Every row gives one point. Each copy is the shape, with its points in the same order, stretched, turned, moved and blurred by noise. Say if it was mirrored as well.

Shape (6 x 2)
0:  43 -49
1: -23 -30
2:  36  58
3: -27 -31
4:   0  -3
5:  55  29
Copy 1 (6 x 2)
0:  -2 -52
1: -19  12
2:  68  13
3: -39   9
4:   5  -1
5:  55 -12
Copy 1 is: only turned
Copy 2 (6 x 2)
0: -37 -19
1: -12  45
2:  42 -55
3: -20  53
4:   7  13
5:  30 -56
Copy 2 is: only turned
Copy 3 (6 x 2)
0: -26  75
1: -29  -4
2:  69  28
3: -45 -13
4:  -1   6
5:  45  68
Copy 3 is: mirrored
Copy 4 (6 x 2)
0:  71   3
1:   6  28
2:   3 -71
3:   5  34
4:   7  -7
5:  28 -63
Copy 4 is: mirrored

Shape (8 x 3)
0: -25   2   1
1:  64 -16  -5
2:  95 -47  -8
3:  67 -16   6
4: -50  -7  59
5: -21  35 -36
6:  27  31  26
7: -49 -25  -4
Copy 1 (8 x 3)
0:   5 -22  31
1: -34   0 -34
2: -76 -19 -51
3: -43   3 -22
4:  -6   1  79
5:  43 -22  11
6:   6  29   5
7:  -7 -46  49
Copy 1 is: mirrored
Copy 2 (8 x 3)
0: -36  15  -7
1:  43 -11  25
2:  64 -43  23
3:  53  -7  20
4: -21  38 -55
5: -53  26  34
6:  37  46  17
7: -68  -6 -26
Copy 2 is: mirrored

Shape (10 x 6)
0:   8  40  54  27 -19 -44
1: -10  34  25  18  20 -91
2: -50 -35  13   4  49  15
3:  -9 -34  -6  -2   1 -28
4: -43  15 -10 -24  -2  20
5: -65 -28   8  11  -5  51
6:  35 -19   0 -32  31   1
7: -33   1 -56  -1  20   0
8: -41  22  24 -12 -13 -59
9:  72  33  50  -7 -59  20
Copy 1 (10 x 6)
0:   9 -13 -48  41  43 -32
1:  -1   5 -25  -3  84 -33
2: -61  25   4 -23  -4  34
3:   7 -14  12 -27  24  23
4: -10  48  -4 -33 -20   2
5: -51  18 -13 -30 -57  26
6:  28  21  31  25  30  36
7:  -8  37  46 -53  -6   1
8:  -2  18 -40 -35  36 -16
9:  66 -13 -32  83   9 -17
Copy 1 is: mirrored
Copy 2 (10 x 6)
0: -27   1  38 -25  52  32
1:  10   7  76  -5  36  28
2:  40  -5 -37  -6  24 -25
3:   3 -25   8 -20 -19  14
4: -13  24 -42  14  -2 -15
5:  -8  -6 -95  23  23 -20
6:   4  -8  24 -66 -21 -11
7:   1  -5  -6  21 -13 -42
8:  -7  17  17  10   8  38
9: -81 -10   7 -76  18  26
Copy 2 is: mirrored

Shape (13 x 8)
0: -23  11 -22 -23  -1  37 -30 -35
1:  32  47  31 -34  12 -47 -14  50
2:   8 -28 -51 -12   5 -14 -28 -20
3: -24  17 -38 -18  42 -23 -32  19
4: -13  42 -42  20 -28 -34  21  -6
5: -17  10  21  27  23 -47  15  17
6:  38 -26 -35  31  21  39  23  23
7:  -4 -35  28 -53  27 -32   5  36
8:  18 -23 -40 -14   8  17  38  40
9: -17  -8  11 -32 -31  38 -10 -14
10:  40   5 -25 -23 -27 -18 -25 -21
11: -17 -40   3 -37  26 -43  -4  23
12:  59  42 -25 -10  20 -44  -4 -33
Copy 1 (13 x 8)
0:  49  11 -29  -1 -35 -12 -15 -57
1: -28 -41  -1  49 -74 -31  23  57
2:  -8 -27 -19 -29  13  -6 -58 -40
3:  -5 -25  -1 -18 -23 -66 -45  12
4:  11  -1  55  29   0 -11 -31 -66
5:   6  -1  43  42  33 -47   3  56
6: -43 -32  50 -46  11 -12  23   1
7: -21   2   5   1 -30  15  -6  95
8: -49 -12  62 -46 -28  26  -1  11
9:  24  43 -16  23 -39  34  18 -36
10:  -2 -34 -27  11 -28  16 -25 -58
11: -19   3   6  -6   2   0 -36  68
12:  39 -93  -1   5 -36 -21 -33 -13
Copy 1 is: only turned
Copy 2 (13 x 8)
0:  11   6 -12  36  -9 -17   7   4
1:  44  61  -7 -15  15  42 -14   7
2:   5 -10 -28  -1  -3 -44 -26  14
3:  28  16  10  24  10 -28 -51   0
4:  -4 -28 -32  11  39  21 -44  -3
5:   4   3   1 -15  33  37  -2 -42
6: -34 -26  14 -11 -21   1 -34  -1
7:   0  75 -23 -13  28  -3  17 -14
8: -37  16  -8  -8  -4  -1 -39  24
9:  -8  20 -40  25   8   3  40  10
10:  28   3 -43  -7   5 -17  -4  25
11:   4  43 -22 -12  37 -23   3 -15
12:  41   3 -32 -12 -13   5 -40 -14
Copy 2 is: only turned
